Every row gives one point. The window is the flat piece filled in between its corners: a triangle in 3 columns, a solid with four corners in 4, and so on. A path goes straight from each point to the next, and from the last back to the first. List the points from which the path goes on through the window.
In the rows, 128 means zero.

Window (3 x 3):
80; 134; 89
197; 168; 159
114; 101; 126
Path:
(1): 195; 152; 124
(2): 136; 159; 195
(3): 131; 120; 170
(4): 159; 119; 121
(5): 218; 147; 118
(6): 178; 169; 169
(7): 50; 117; 149
(8): 97; 114; 70
(9): 158; 149; 110
(10): 116; 156; 166
(11): 160; 180; 158
(12): 169; 160; 105
(13): 127; 132; 85
(14): 99; 162; 155
(15): 172; 184; 163
(16): 194; 171; 111
Through the window after points: 1, 5, 9, 13

Window:
53; 158; 81; 142; 102; 138
131; 134; 13; 212; 157; 146
122; 185; 164; 135; 105; 129
190; 111; 145; 124; 173; 107
156; 170; 148; 95; 162; 141
174; 127; 148; 153; 225; 115
Path:
(1): 142; 158; 142; 112; 159; 159
(2): 151; 128; 157; 116; 140; 205
(3): 152; 176; 136; 106; 166; 120
(4): 125; 192; 84; 148; 141; 82
(5): 107; 128; 101; 160; 134; 209
(6): 131; 113; 101; 161; 165; 174
(7): 141; 179; 112; 129; 179; 69
(8): 143; 187; 109; 101; 139; 67
Through the window after points: 2, 8

Window, 8 rows:
126; 143; 148; 199; 146; 146; 140; 126
170; 61; 115; 142; 94; 56; 156; 91
121; 131; 93; 107; 97; 192; 187; 125
119; 117; 159; 158; 85; 175; 119; 150
134; 137; 249; 173; 195; 67; 122; 93
109; 222; 171; 120; 83; 140; 152; 147
102; 167; 122; 118; 140; 136; 124; 107
182; 112; 137; 154; 122; 144; 126; 107
Path:
(1): 120; 154; 157; 153; 88; 143; 123; 45
(2): 133; 116; 124; 157; 115; 151; 133; 88
(3): 168; 93; 120; 133; 171; 126; 187; 172
(4): 153; 142; 130; 118; 146; 119; 138; 155
(5): 124; 155; 151; 155; 88; 137; 159; 60
(6): 116; 140; 119; 156; 85; 148; 150; 93
(7): 161; 131; 111; 109; 136; 142; 152; 186
(8): 143; 138; 125; 131; 131; 117; 156; 199
(9): 124; 155; 167; 143; 87; 124; 140; 92
(10): 137; 108; 143; 159; 120; 156; 153; 66
(11): 147; 108; 131; 145; 157; 133; 137; 155
(12): 124; 136; 123; 121; 175; 123; 142; 180
Through the window after points: 8, 12

Window (9 x 9):
113; 106; 202; 190; 61; 141; 73; 119; 117
77; 95; 133; 111; 198; 202; 197; 242; 71
175; 166; 117; 101; 122; 131; 122; 153; 129
135; 63; 100; 76; 101; 58; 165; 142; 136
16; 84; 128; 118; 137; 60; 65; 170; 145
190; 113; 76; 86; 146; 199; 96; 195; 174
112; 118; 93; 128; 34; 149; 120; 166; 139
142; 142; 136; 230; 120; 224; 110; 34; 65
73; 104; 160; 93; 94; 115; 68; 78; 122
Path:
(1): 117; 105; 102; 126; 80; 134; 101; 154; 91
(2): 120; 116; 124; 119; 94; 141; 137; 138; 150
(3): 115; 105; 137; 85; 119; 111; 165; 159; 213
(4): 132; 113; 106; 83; 109; 107; 103; 178; 87
(5): 135; 81; 95; 110; 117; 161; 79; 174; 97
(6): 135; 145; 122; 126; 126; 147; 140; 125; 191
(7): 92; 122; 123; 139; 98; 146; 161; 147; 181
(8): 133; 102; 101; 117; 84; 143; 95; 152; 95
(9): 143; 95; 95; 88; 99; 98; 71; 187; 70
(10): 91; 103; 126; 92; 110; 100; 135; 161; 182
(11): 139; 116; 140; 122; 111; 143; 168; 136; 156
(12): 166; 110; 117; 104; 110; 148; 112; 162; 54
(13): 169; 94; 108; 111; 104; 157; 102; 142; 35
(14): 137; 133; 150; 143; 103; 162; 151; 128; 175
(15): 91; 122; 159; 164; 142; 194; 160; 112; 166
(16): 125; 116; 115; 154; 126; 160; 95; 131; 42
Through the window after points: 1, 5, 7, 15

Window (11 x 11):
59; 107; 82; 126; 89; 56; 71; 104; 148; 24; 84
144; 180; 138; 66; 175; 148; 222; 155; 153; 123; 122
134; 217; 141; 132; 67; 90; 119; 11; 72; 166; 136
105; 158; 167; 69; 209; 156; 130; 135; 144; 167; 136
203; 141; 164; 142; 178; 155; 83; 191; 87; 127; 174
84; 128; 139; 209; 81; 26; 96; 75; 141; 142; 143
158; 96; 174; 62; 97; 131; 149; 107; 133; 77; 105
138; 170; 110; 102; 179; 47; 133; 121; 234; 115; 131
131; 175; 63; 89; 56; 138; 84; 103; 87; 199; 124
195; 103; 54; 114; 126; 154; 139; 84; 121; 97; 133
141; 114; 24; 65; 157; 58; 116; 133; 114; 127; 105
Path:
(1): 145; 140; 101; 114; 141; 91; 116; 128; 128; 145; 62
(2): 101; 143; 98; 76; 128; 95; 108; 118; 122; 119; 179
(3): 124; 136; 109; 89; 111; 113; 116; 111; 85; 122; 204
(4): 156; 142; 113; 121; 126; 118; 108; 114; 101; 144; 77
(5): 157; 120; 143; 105; 123; 119; 126; 97; 132; 122; 57
(6): 108; 118; 137; 64; 82; 104; 132; 114; 131; 49; 188
(7): 136; 150; 110; 89; 103; 110; 134; 100; 110; 119; 172
(8): 140; 151; 141; 137; 131; 118; 125; 105; 114; 148; 51
(9): 152; 184; 138; 115; 149; 112; 155; 105; 118; 161; 50
(10): 127; 167; 122; 86; 109; 123; 156; 94; 126; 110; 208
(11): 139; 148; 110; 87; 142; 81; 131; 122; 180; 112; 170
(12): 153; 159; 117; 129; 167; 85; 123; 110; 174; 123; 90
Through the window after points: 5, 9, 11

Window, 12 rows:
93; 175; 177; 150; 200; 182; 72; 170; 93; 123; 139; 210
92; 154; 103; 140; 162; 110; 59; 100; 151; 97; 100; 172
169; 126; 131; 115; 88; 204; 167; 99; 142; 93; 159; 66
89; 96; 149; 161; 63; 165; 178; 113; 109; 110; 99; 36
154; 142; 129; 182; 113; 116; 46; 137; 86; 98; 84; 182
154; 103; 109; 89; 86; 186; 144; 61; 112; 187; 96; 65
125; 193; 141; 129; 142; 82; 109; 188; 120; 116; 99; 175
125; 42; 237; 78; 223; 182; 113; 232; 139; 109; 210; 167
88; 156; 129; 92; 119; 132; 68; 114; 53; 76; 108; 212
134; 96; 60; 133; 129; 178; 160; 152; 113; 129; 131; 103
165; 101; 114; 145; 140; 141; 202; 64; 93; 125; 124; 67
139; 111; 84; 140; 85; 136; 148; 65; 119; 185; 196; 105
Path:
(1): 124; 147; 127; 113; 141; 152; 47; 150; 52; 101; 155; 67
(2): 144; 144; 131; 92; 164; 123; 88; 148; 71; 116; 115; 92
(3): 113; 106; 141; 175; 113; 175; 146; 103; 124; 86; 104; 198
(4): 112; 129; 163; 107; 115; 177; 119; 140; 134; 114; 115; 220
(5): 118; 132; 132; 130; 187; 152; 67; 172; 84; 124; 179; 69
(6): 126; 124; 107; 106; 145; 143; 102; 126; 77; 136; 141; 76
(7): 148; 114; 139; 143; 92; 176; 158; 82; 130; 136; 95; 125
(8): 138; 82; 131; 142; 102; 160; 202; 91; 159; 178; 138; 189
(9): 129; 121; 117; 120; 123; 145; 108; 112; 100; 137; 175; 105
(10): 132; 141; 106; 135; 125; 117; 67; 121; 75; 100; 144; 51
(11): 121; 125; 128; 145; 124; 148; 124; 109; 135; 117; 108; 159
(12): 147; 102; 98; 160; 95; 150; 191; 81; 180; 142; 108; 179
Through the window after points: 6, 8, 10, 12

Window (14 x 14):
162; 145; 132; 111; 134; 38; 71; 124; 74; 116; 97; 81; 101; 135
111; 205; 117; 132; 170; 109; 119; 138; 74; 97; 114; 177; 108; 137
109; 150; 184; 152; 133; 81; 104; 87; 51; 169; 114; 138; 151; 131
119; 106; 136; 166; 105; 184; 181; 187; 126; 77; 112; 111; 113; 184
186; 109; 185; 68; 152; 192; 176; 114; 225; 98; 141; 79; 115; 138
88; 162; 190; 67; 118; 101; 110; 125; 52; 110; 63; 147; 106; 173
90; 146; 176; 130; 137; 100; 87; 148; 103; 163; 121; 151; 42; 158
187; 51; 101; 75; 117; 192; 109; 70; 227; 106; 102; 121; 127; 145
163; 135; 148; 119; 137; 210; 108; 112; 221; 121; 48; 66; 122; 133
185; 184; 161; 124; 88; 83; 128; 108; 75; 158; 77; 162; 79; 147
179; 135; 211; 116; 159; 116; 56; 152; 44; 136; 88; 170; 104; 132
191; 68; 126; 48; 148; 156; 146; 149; 244; 171; 62; 103; 156; 105
116; 160; 178; 151; 87; 135; 121; 176; 190; 61; 127; 153; 147; 185
151; 66; 176; 137; 156; 162; 181; 118; 249; 59; 58; 125; 106; 133
Path:
(1): 128; 140; 158; 117; 98; 141; 114; 145; 105; 113; 112; 135; 116; 99
(2): 126; 108; 154; 112; 77; 144; 117; 160; 140; 65; 110; 118; 94; 68
(3): 145; 129; 159; 122; 150; 116; 131; 123; 139; 112; 81; 121; 117; 182
(4): 152; 138; 147; 118; 141; 122; 113; 138; 141; 145; 77; 134; 112; 176
(5): 127; 120; 143; 121; 71; 117; 98; 102; 99; 99; 71; 153; 107; 37
(6): 117; 118; 149; 91; 85; 164; 128; 142; 168; 82; 91; 120; 96; 46
(7): 159; 125; 163; 105; 155; 140; 134; 132; 161; 107; 89; 128; 114; 172
(8): 160; 140; 151; 108; 163; 121; 111; 126; 118; 141; 103; 143; 120; 211
(9): 135; 140; 156; 112; 111; 136; 109; 133; 109; 120; 102; 123; 104; 124
(10): 137; 135; 155; 99; 112; 140; 114; 139; 123; 120; 107; 118; 122; 112
(11): 141; 140; 149; 115; 142; 133; 118; 136; 127; 144; 78; 126; 118; 194
(12): 166; 129; 156; 139; 153; 144; 136; 120; 165; 114; 100; 107; 123; 216
(13): 128; 119; 161; 97; 115; 128; 133; 120; 153; 116; 100; 129; 114; 97
(14): 109; 162; 178; 120; 107; 111; 112; 143; 109; 102; 95; 129; 103; 106
(15): 147; 157; 163; 124; 170; 113; 122; 149; 101; 134; 83; 127; 120; 222
(16): 146; 152; 163; 123; 152; 110; 113; 126; 119; 133; 89; 131; 114; 197
Through the window after points: 2

Window (14 x 14):
57; 205; 150; 114; 134; 129; 120; 137; 130; 174; 177; 118; 114; 124
154; 141; 113; 76; 210; 124; 94; 106; 112; 110; 129; 182; 57; 128
100; 60; 59; 48; 106; 67; 107; 186; 62; 127; 126; 101; 112; 117
163; 136; 173; 132; 106; 156; 122; 117; 99; 154; 111; 141; 134; 111
166; 148; 172; 193; 144; 86; 108; 157; 103; 119; 118; 155; 105; 84
68; 139; 81; 105; 120; 80; 137; 133; 57; 84; 152; 185; 124; 117
60; 131; 164; 162; 132; 130; 32; 63; 182; 116; 145; 86; 146; 71
51; 147; 128; 104; 89; 95; 83; 136; 134; 134; 55; 140; 153; 93
7; 90; 106; 143; 168; 132; 51; 128; 89; 136; 145; 136; 88; 92
98; 57; 112; 38; 111; 133; 140; 218; 158; 64; 156; 116; 152; 151
98; 145; 134; 122; 147; 89; 129; 114; 188; 199; 153; 216; 149; 65
151; 125; 159; 114; 196; 113; 114; 173; 69; 133; 105; 84; 187; 170
121; 113; 169; 73; 172; 89; 188; 139; 37; 150; 63; 61; 114; 167
142; 144; 83; 129; 114; 147; 157; 139; 160; 91; 80; 109; 150; 141
Path:
(1): 113; 109; 150; 163; 123; 81; 82; 113; 124; 165; 148; 170; 97; 164
(2): 95; 98; 138; 101; 115; 107; 113; 151; 110; 133; 119; 123; 109; 196
(3): 101; 122; 84; 78; 161; 135; 138; 185; 126; 86; 129; 140; 162; 28
(4): 110; 145; 141; 100; 155; 118; 136; 133; 91; 128; 117; 114; 131; 105
(5): 101; 121; 162; 136; 152; 102; 115; 131; 111; 144; 93; 135; 110; 166
(6): 117; 88; 131; 145; 148; 73; 69; 134; 128; 143; 103; 152; 97; 185
(7): 120; 177; 108; 57; 137; 167; 154; 129; 106; 101; 121; 131; 136; 48
(8): 85; 158; 143; 108; 151; 119; 129; 147; 111; 136; 136; 121; 132; 92
(9): 112; 143; 121; 129; 104; 99; 74; 137; 119; 176; 162; 128; 94; 210
(10): 127; 117; 130; 136; 115; 101; 81; 124; 143; 127; 122; 166; 105; 164
(11): 54; 136; 124; 128; 166; 138; 104; 146; 83; 124; 149; 111; 145; 39
(12): 121; 184; 131; 83; 159; 158; 150; 134; 111; 128; 91; 118; 164; 36
Through the window after points: 6, 8

Window:
114; 131; 12; 145; 117; 218; 109; 134; 134; 208; 75; 132; 198; 143
125; 179; 87; 127; 101; 63; 131; 171; 140; 103; 67; 147; 138; 72
114; 88; 106; 222; 159; 227; 233; 188; 46; 140; 96; 188; 122; 141
115; 88; 72; 190; 130; 62; 122; 106; 76; 202; 112; 117; 126; 138
151; 87; 155; 143; 95; 155; 52; 120; 121; 121; 92; 71; 50; 95
164; 205; 125; 116; 188; 130; 103; 153; 119; 44; 153; 115; 100; 57
125; 157; 162; 215; 153; 108; 77; 151; 146; 153; 91; 75; 146; 74
128; 154; 149; 17; 118; 153; 145; 143; 42; 184; 104; 91; 159; 148
61; 116; 125; 98; 108; 120; 169; 208; 80; 64; 178; 165; 190; 117
120; 57; 30; 82; 39; 102; 178; 199; 148; 120; 162; 83; 77; 109
145; 181; 86; 202; 126; 118; 167; 99; 88; 106; 108; 97; 70; 163
132; 153; 102; 117; 139; 80; 104; 164; 160; 146; 137; 143; 113; 152
171; 81; 133; 132; 87; 85; 170; 121; 136; 113; 112; 115; 167; 95
184; 115; 131; 90; 25; 192; 167; 173; 74; 180; 134; 153; 140; 96
Path:
(1): 174; 119; 84; 105; 117; 94; 143; 227; 97; 108; 84; 131; 152; 138
(2): 87; 147; 98; 162; 98; 122; 149; 117; 139; 133; 119; 129; 104; 68
(3): 90; 125; 119; 110; 136; 159; 154; 92; 115; 173; 108; 156; 126; 91
(4): 167; 146; 99; 169; 123; 120; 102; 165; 97; 131; 99; 102; 152; 143
(5): 198; 131; 130; 134; 104; 113; 116; 214; 97; 101; 116; 111; 157; 111
(6): 138; 131; 116; 119; 109; 141; 156; 122; 115; 128; 130; 132; 122; 88
(7): 99; 100; 97; 116; 52; 114; 145; 127; 172; 138; 152; 106; 69; 58
(8): 168; 99; 52; 120; 118; 112; 160; 236; 74; 116; 106; 95; 161; 169
(9): 126; 123; 119; 114; 123; 123; 131; 207; 72; 96; 146; 122; 168; 146
(10): 75; 138; 117; 109; 108; 132; 173; 130; 126; 114; 139; 154; 136; 67
(11): 87; 170; 109; 104; 96; 119; 129; 128; 128; 167; 127; 111; 114; 55
(12): 182; 99; 95; 118; 121; 110; 126; 193; 104; 67; 131; 115; 137; 160
(13): 185; 94; 89; 153; 119; 174; 81; 166; 83; 144; 94; 109; 110; 169
(14): 104; 127; 108; 131; 97; 142; 127; 115; 145; 149; 102; 108; 135; 77
(15): 63; 101; 121; 106; 135; 108; 154; 75; 195; 157; 142; 103; 111; 83
(16): 163; 138; 83; 167; 125; 113; 110; 190; 79; 108; 99; 118; 124; 131
Through the window after points: 1, 5, 7, 9, 13

Window (14 x 14):
79; 132; 88; 159; 123; 107; 94; 127; 90; 89; 158; 144; 132; 114
93; 160; 148; 87; 93; 113; 185; 7; 116; 129; 130; 141; 87; 156
146; 91; 144; 102; 188; 154; 126; 189; 132; 129; 169; 142; 140; 188
136; 116; 103; 93; 78; 75; 146; 108; 146; 130; 106; 227; 166; 118
83; 163; 101; 125; 101; 125; 158; 116; 104; 54; 115; 117; 125; 164
101; 135; 112; 76; 63; 115; 133; 116; 176; 133; 99; 74; 143; 139
100; 115; 134; 88; 164; 137; 137; 85; 83; 133; 114; 136; 139; 149
85; 94; 167; 187; 147; 76; 168; 129; 157; 127; 98; 130; 169; 187
161; 142; 100; 130; 76; 144; 141; 82; 88; 198; 111; 108; 123; 187
155; 93; 178; 71; 49; 150; 134; 145; 107; 127; 145; 131; 156; 166
144; 106; 118; 111; 109; 158; 142; 135; 94; 155; 118; 121; 92; 120
158; 159; 184; 131; 67; 101; 123; 155; 135; 127; 95; 64; 144; 146
130; 109; 133; 143; 112; 88; 165; 83; 147; 78; 122; 131; 169; 143
120; 114; 103; 86; 139; 232; 87; 141; 146; 180; 130; 170; 157; 112
Path:
(1): 137; 86; 128; 124; 108; 135; 93; 88; 148; 93; 115; 164; 132; 151
(2): 145; 81; 125; 81; 70; 122; 120; 109; 148; 95; 81; 140; 70; 176
(3): 103; 150; 135; 127; 98; 122; 152; 104; 122; 143; 128; 123; 180; 123
(4): 133; 137; 135; 110; 89; 85; 171; 134; 120; 137; 132; 187; 159; 124
(5): 122; 94; 88; 93; 98; 116; 103; 88; 157; 117; 93; 178; 148; 144
(6): 123; 110; 121; 106; 112; 125; 127; 109; 118; 114; 119; 145; 120; 159
(7): 121; 168; 150; 108; 120; 99; 212; 112; 154; 150; 156; 168; 192; 130
(8): 73; 161; 126; 115; 117; 125; 192; 129; 112; 139; 139; 117; 156; 141
(9): 154; 103; 121; 110; 116; 141; 89; 112; 144; 125; 102; 130; 117; 148
(10): 147; 97; 133; 102; 96; 142; 126; 111; 142; 138; 104; 123; 127; 190
(11): 121; 153; 153; 112; 114; 116; 186; 111; 97; 154; 141; 142; 165; 125
(12): 117; 125; 131; 116; 125; 122; 157; 160; 143; 141; 139; 121; 168; 144
(13): 139; 104; 151; 106; 82; 126; 92; 76; 120; 106; 85; 122; 86; 179
(14): 131; 127; 125; 118; 123; 142; 110; 90; 135; 99; 97; 141; 114; 162
(15): 114; 134; 118; 88; 89; 130; 170; 138; 105; 151; 159; 120; 155; 127
(16): 111; 147; 124; 117; 125; 122; 177; 126; 114; 143; 140; 112; 158; 140
Through the window after points: 4, 6, 12, 16

Window, 14 rows:
155; 61; 152; 158; 145; 92; 202; 64; 144; 135; 107; 145; 143; 121
114; 182; 102; 68; 140; 190; 135; 137; 110; 77; 114; 154; 131; 119
159; 181; 124; 165; 134; 136; 158; 168; 127; 87; 168; 198; 143; 166
163; 126; 94; 111; 179; 133; 166; 105; 98; 141; 138; 47; 130; 215
107; 136; 173; 114; 157; 199; 159; 81; 191; 143; 130; 142; 123; 166
123; 192; 134; 98; 116; 85; 177; 155; 116; 109; 138; 139; 142; 120
92; 156; 149; 94; 144; 101; 122; 110; 14; 85; 127; 74; 133; 123
138; 93; 188; 55; 150; 136; 128; 120; 130; 62; 132; 142; 117; 167
148; 148; 118; 145; 50; 179; 172; 83; 142; 158; 133; 46; 20; 117
145; 58; 51; 194; 118; 69; 172; 159; 152; 111; 249; 143; 185; 203
59; 111; 148; 89; 170; 159; 210; 119; 75; 106; 99; 129; 87; 129
113; 127; 170; 108; 112; 131; 176; 156; 98; 20; 114; 112; 173; 131
93; 123; 142; 139; 56; 113; 60; 222; 166; 28; 108; 138; 96; 136
118; 121; 145; 113; 144; 198; 195; 143; 111; 208; 131; 177; 128; 120
Path:
(1): 100; 139; 134; 89; 85; 142; 157; 108; 73; 113; 112; 128; 123; 176
(2): 137; 143; 137; 144; 169; 129; 176; 131; 139; 110; 148; 77; 83; 77
(3): 148; 169; 129; 123; 180; 135; 146; 136; 152; 79; 201; 104; 94; 64
(4): 113; 153; 130; 102; 84; 134; 174; 130; 104; 131; 98; 135; 129; 165
(5): 124; 118; 134; 105; 107; 116; 143; 122; 123; 97; 117; 147; 171; 188
(6): 120; 123; 142; 110; 172; 134; 158; 144; 119; 82; 144; 144; 143; 137
(7): 151; 118; 128; 94; 200; 171; 159; 127; 137; 121; 150; 112; 119; 57
(8): 112; 133; 128; 132; 99; 141; 185; 129; 90; 167; 118; 136; 134; 237
(9): 112; 114; 141; 128; 111; 125; 183; 107; 119; 104; 116; 139; 128; 183
(10): 142; 99; 142; 123; 182; 135; 160; 140; 132; 100; 148; 112; 145; 64
(11): 136; 126; 133; 139; 159; 146; 160; 141; 155; 123; 167; 129; 115; 122
(12): 134; 123; 121; 123; 123; 129; 159; 121; 113; 126; 137; 154; 132; 180
Through the window after points: 1, 3, 7, 9

Window, 14 rows:
133; 90; 92; 58; 87; 134; 146; 144; 114; 127; 116; 132; 143; 181
142; 126; 207; 110; 89; 120; 188; 140; 124; 63; 131; 184; 144; 159
162; 55; 158; 106; 145; 181; 172; 144; 97; 116; 117; 101; 211; 138
107; 166; 158; 64; 169; 119; 139; 141; 152; 95; 83; 157; 148; 120
40; 185; 167; 154; 97; 109; 65; 180; 117; 140; 98; 122; 73; 121
202; 80; 106; 237; 141; 83; 179; 140; 187; 230; 137; 102; 134; 174
112; 216; 125; 151; 147; 136; 99; 170; 100; 108; 164; 151; 66; 138
169; 71; 150; 200; 141; 134; 140; 56; 194; 232; 184; 129; 121; 154
140; 132; 121; 119; 86; 147; 142; 151; 179; 81; 163; 131; 228; 157
225; 105; 134; 166; 113; 102; 184; 39; 138; 245; 142; 33; 189; 142
126; 145; 136; 113; 96; 124; 126; 187; 147; 132; 142; 135; 76; 62
192; 107; 99; 236; 117; 116; 126; 38; 157; 163; 105; 108; 128; 114
131; 178; 167; 116; 115; 146; 72; 177; 166; 85; 107; 96; 50; 149
89; 113; 111; 116; 116; 148; 211; 127; 161; 55; 151; 82; 157; 156
Path:
(1): 139; 111; 132; 150; 114; 104; 110; 125; 136; 130; 133; 96; 129; 137
(2): 125; 116; 101; 109; 142; 90; 122; 145; 103; 108; 137; 110; 146; 130
(3): 148; 114; 163; 109; 73; 204; 193; 109; 198; 144; 101; 145; 147; 183
(4): 180; 203; 107; 154; 92; 191; 203; 150; 132; 196; 130; 161; 159; 123
(5): 139; 62; 164; 149; 151; 80; 87; 89; 154; 123; 141; 93; 122; 153
(6): 181; 52; 94; 153; 147; 80; 128; 97; 119; 98; 184; 102; 139; 149
(7): 140; 146; 159; 169; 82; 152; 175; 139; 164; 161; 114; 123; 131; 145
(8): 154; 159; 84; 134; 71; 197; 149; 139; 152; 134; 71; 123; 152; 184
(9): 136; 106; 188; 143; 152; 72; 105; 130; 136; 162; 179; 130; 114; 89
(10): 138; 91; 137; 144; 128; 68; 128; 139; 149; 129; 154; 106; 131; 166
(11): 145; 164; 116; 147; 106; 207; 170; 142; 157; 132; 84; 161; 117; 102
(12): 137; 152; 141; 153; 97; 147; 169; 120; 150; 157; 117; 93; 135; 148
(13): 189; 54; 116; 116; 171; 70; 127; 113; 160; 117; 172; 120; 194; 139
(14): 128; 79; 150; 195; 125; 70; 118; 120; 154; 128; 163; 131; 107; 141
(15): 174; 177; 98; 108; 122; 186; 190; 123; 147; 145; 83; 107; 170; 146
(16): 144; 168; 109; 126; 129; 201; 189; 152; 170; 201; 116; 126; 175; 139
Through the window after points: 2, 12, 14

Window, 14 rows:
99; 112; 133; 158; 86; 103; 138; 139; 146; 110; 88; 100; 134; 106
123; 118; 167; 119; 157; 82; 174; 191; 120; 158; 113; 94; 82; 125
173; 148; 123; 167; 111; 99; 139; 160; 112; 144; 94; 143; 101; 100
102; 161; 171; 50; 109; 109; 104; 7; 87; 40; 110; 158; 146; 188
102; 92; 112; 115; 128; 159; 138; 93; 168; 137; 110; 130; 70; 161
127; 102; 147; 86; 173; 110; 124; 152; 166; 139; 69; 153; 150; 126
114; 150; 176; 105; 122; 113; 79; 144; 155; 103; 112; 133; 82; 126
135; 81; 149; 139; 126; 126; 160; 198; 101; 150; 217; 114; 164; 126
162; 117; 192; 118; 102; 29; 63; 209; 51; 245; 93; 96; 67; 96
133; 144; 160; 149; 145; 43; 90; 59; 126; 136; 112; 129; 107; 164
226; 100; 190; 59; 112; 30; 96; 123; 85; 129; 149; 96; 138; 106
160; 194; 122; 127; 97; 143; 129; 105; 164; 121; 86; 79; 176; 127
139; 94; 197; 162; 99; 160; 173; 164; 146; 148; 131; 124; 129; 137
101; 151; 143; 137; 80; 98; 189; 89; 157; 141; 172; 154; 145; 119
Path:
(1): 143; 136; 136; 112; 100; 102; 151; 136; 151; 112; 118; 132; 135; 175
(2): 138; 127; 140; 125; 89; 84; 126; 158; 148; 133; 98; 123; 108; 161
(3): 147; 144; 173; 128; 154; 133; 133; 119; 112; 136; 130; 114; 120; 77
(4): 130; 133; 169; 113; 141; 114; 138; 117; 129; 140; 117; 131; 140; 86
(5): 133; 118; 117; 115; 91; 75; 134; 140; 155; 121; 110; 151; 117; 196
(6): 141; 138; 151; 116; 65; 74; 127; 148; 157; 117; 105; 133; 100; 201
(7): 122; 143; 155; 109; 136; 131; 108; 107; 135; 117; 112; 120; 119; 112
(8): 115; 105; 168; 126; 142; 119; 147; 72; 124; 155; 156; 151; 97; 66
(9): 141; 135; 143; 125; 88; 69; 117; 193; 125; 122; 86; 112; 130; 211
(10): 141; 122; 162; 124; 110; 79; 135; 158; 130; 137; 117; 136; 106; 142
(11): 110; 108; 163; 116; 179; 131; 115; 92; 86; 136; 120; 105; 102; 73
(12): 102; 113; 160; 131; 153; 150; 138; 93; 138; 118; 127; 126; 126; 84
Through the window after points: 2, 4, 6
